Every row gives one point. Each copy is the shape, with its points in the same order, turned, moved and blurred by noise. Some copies are also mirrored. Which?

Shape:
[[-2.7  4.2 -0.5]
 [ 5.8  0.4  2.8]
 [ 3.0 -2.0  5.8]
 [ 1.4  0.3  2.1]
 [ 1.7 -1.2 -3.6]
 [-0.5  1.6 -2.8]
 [ 2.1 -1.0  0.0]
 [ 0.3  3.2  5.3]
 [-0.3  1.1  2.0]]
Copy 1:
[[ 0.0  4.1  2.0]
 [ 5.5 -4.1  1.1]
 [ 1.9 -6.0  2.9]
 [ 1.6 -1.8  1.3]
 [ 1.4  0.1 -4.4]
 [ 0.6  2.5 -1.8]
 [ 1.6 -2.0 -1.4]
 [ 2.0 -0.9  5.6]
 [ 0.4 -0.4  1.9]]
Copy 1 is: only turned
Copy 2:
[[-2.6 -4.1  0.7]
 [ 6.1  0.5 -0.2]
 [ 4.5  3.0  3.5]
 [ 1.8  0.2  1.0]
 [-0.3  0.9 -4.4]
 [-1.8 -1.9 -2.6]
 [ 1.4  1.2 -1.3]
 [ 2.4 -2.4  4.6]
 [ 0.3 -0.7  1.7]]
Copy 2 is: mirrored
Copy 3, 9 rows:
[[-1.9  4.9  2.1]
 [ 6.0 -0.3 -0.6]
 [ 4.0 -3.5  3.2]
 [ 1.7  0.0  1.1]
 [-0.7  0.7 -3.7]
 [-1.7  2.8 -1.7]
 [ 1.2 -0.4 -0.7]
 [ 2.5  1.3  5.1]
 [ 0.2  1.1  2.3]]
Copy 3 is: only turned
Copy 4:
[[-1.2  0.9  5.7]
 [ 4.2  5.7 -0.6]
 [-0.1  6.6 -3.0]
 [ 0.6  3.7  0.4]
 [ 2.7 -1.7  0.2]
 [ 1.2 -1.1  3.2]
 [ 1.6  1.5 -0.2]
 [-1.0  6.7  2.7]
 [-0.6  2.9  1.8]]
Copy 4 is: mirrored

Shape, 7 rows:
[[ 0.3  1.8 -0.5 -3.1]
 [ 2.6  0.7  4.3  3.5]
 [ 1.4  1.7  0.2  1.0]
 [-2.7 -3.7 -5.4 -2.7]
 [ 4.8  1.8  0.2  0.7]
 [ 1.6  3.5  0.9  2.8]
 [-1.9 -2.3 -4.0  0.7]]
Copy 1:
[[ 1.1  3.6 -2.4 -0.7]
 [-1.2  2.6  2.1  5.8]
 [-0.4  3.5  1.8  1.7]
 [ 2.4 -2.5  1.6 -6.2]
 [ 2.4  5.8  1.6  2.6]
 [-1.9  5.3  1.5  2.6]
 [-0.3 -0.5  2.9 -3.5]]
Copy 1 is: mirrored
Copy 2, 7 rows:
[[ 0.7  1.4  3.9  0.5]
 [ 2.5  3.1 -4.3  1.0]
 [ 1.7  0.8  0.0  2.3]
 [-5.4 -3.7  4.8  0.7]
 [ 4.0 -0.3  0.0  1.6]
 [ 2.9  2.4  0.1  3.5]
 [-3.7 -2.5  2.5  2.6]]
Copy 2 is: mirrored
Copy 3, 7 rows:
[[ 0.5  1.4  1.9 -0.8]
 [-4.1  4.4 -0.9  5.4]
 [-1.5  3.0 -0.6  1.1]
 [-0.8 -5.2 -1.1 -2.7]
 [ 1.3  3.8 -1.6  2.9]
 [-2.3  5.6 -1.2  1.1]
 [-2.1 -2.1 -2.9 -1.5]]
Copy 3 is: only turned
Copy 4 (7 x 4):
[[-0.2  2.3  2.7 -1.2]
 [-0.4 -0.3  1.3  7.0]
 [-1.7  1.4  0.2  1.9]
 [ 1.0 -1.4 -3.3 -6.2]
 [ 0.0  3.4 -0.1  3.7]
 [-3.5  1.3  1.0  3.8]
 [-0.5 -1.8 -3.6 -2.1]]
Copy 4 is: only turned

Shape:
[[ 1.3  2.2 -1.6 -1.9 -3.3  1.4  0.2  0.8]
 [ 1.0  6.1 -1.6  2.8 -1.7  1.3 -1.1  2.5]
 [ 0.2 -3.8  1.2  0.7  0.9 -1.1  4.7 -2.9]
 [-5.3 -2.7  2.2 -3.3  2.9 -1.8  2.6 -2.6]
 [-0.3 -6.9 -0.4  2.3  4.9 -4.2  1.2  2.1]
 [ 2.7  1.3  0.3  0.4  0.3  1.1 -5.4  2.5]
 [-0.3 -2.9 -0.2  2.5  3.1 -2.1  0.4 -3.4]
 [-2.8 -2.2  1.3 -0.7  2.5 -3.2  1.1  0.5]
 [-0.5  1.1 -5.7  0.3 -1.4  4.7 -1.4  0.0]
 [-2.1  1.2  2.9  2.3 -3.6  1.2 -2.6  2.8]
 [-3.0  1.6 -3.6 -2.8 -4.7 -1.1 -1.3 -2.5]]
Copy 1, 11 rows:
[[ 1.5  1.3 -1.8 -5.0 -1.6 -0.6 -0.1 -0.2]
 [ 0.1  6.6 -1.6 -3.3  0.3 -1.4  2.0  0.2]
 [-1.3 -4.2 -0.6  1.7 -1.1  3.5  0.5 -4.1]
 [ 3.6 -1.7  1.2  1.7 -4.0  8.2  1.0 -1.5]
 [-1.3 -4.4 -2.0  5.3 -1.4  4.6  5.1  2.7]
 [ 2.5  1.4  0.3 -2.2  2.7 -0.8  1.3  5.1]
 [ 0.2 -1.3 -2.0  5.5  0.5  4.2 -0.5 -0.7]
 [ 1.6 -1.5  0.4  2.5 -2.3  4.9  3.2  0.8]
 [-0.2  3.1 -5.0 -4.1 -0.5  1.8 -3.0  2.4]
 [-1.2  2.7  4.4 -3.6 -0.2  1.0  1.2  3.5]
 [ 2.9  2.1 -0.7 -2.3 -6.3 -0.6 -3.5  1.2]]
Copy 1 is: mirrored
Copy 2, 11 rows:
[[ 0.5  5.3 -1.8  0.9  2.8 -2.5  2.8 -0.3]
 [ 2.0  5.0 -4.6 -2.4 -0.3  1.2  3.9  1.1]
 [ 0.5 -4.4 -0.2  2.9  1.0 -3.9  2.1 -0.8]
 [-5.1 -3.9  2.0  1.5  2.2 -1.2 -2.0 -2.0]
 [ 5.1 -6.8  0.2  1.4  1.9 -1.8 -4.2  1.3]
 [ 4.4  5.3  0.9 -0.2  0.2  2.2  0.3  1.1]
 [ 2.8 -3.9 -0.7  2.9 -1.3  0.4 -0.3 -1.8]
 [-0.2 -3.1  0.4 -0.4  1.6 -1.2 -2.8 -0.3]
 [ 2.1  3.6 -4.3  3.4  5.1  2.1  3.1 -1.0]
 [-1.3  4.6 -2.2  0.7 -1.5  0.4  0.4  4.9]
 [-2.5  4.8 -4.0  3.3  1.3 -2.5 -0.8 -3.3]]
Copy 2 is: mirrored
Copy 3:
[[ 0.0  1.6 -2.7 -1.8 -0.3  1.8 -2.9  3.7]
 [-0.5  1.6 -0.1  0.9  5.3  2.7 -3.4  5.2]
 [-2.2 -0.1 -1.5  3.2 -2.5 -0.9  2.6 -2.5]
 [-4.1 -2.7 -0.8 -2.5 -1.5 -5.3  2.9 -1.9]
 [ 1.9 -6.8 -1.8  4.3  0.8 -2.6  2.5 -2.6]
 [ 4.6 -1.0  0.2 -1.5  3.2  2.8 -3.7  0.6]
 [-0.5 -0.7 -2.2  2.4  2.1 -2.6  0.5 -4.1]
 [ 0.2 -3.1 -0.9  0.0  1.1 -3.8  1.7 -0.1]
 [-2.0 -0.8 -4.4 -0.8  1.9  2.8 -6.3  1.4]
 [-0.2 -0.9  4.8 -0.2  1.3 -0.9 -4.5  3.0]
 [-0.5  2.2 -4.2 -2.2  0.4 -3.4 -5.1  3.1]]
Copy 3 is: only turned
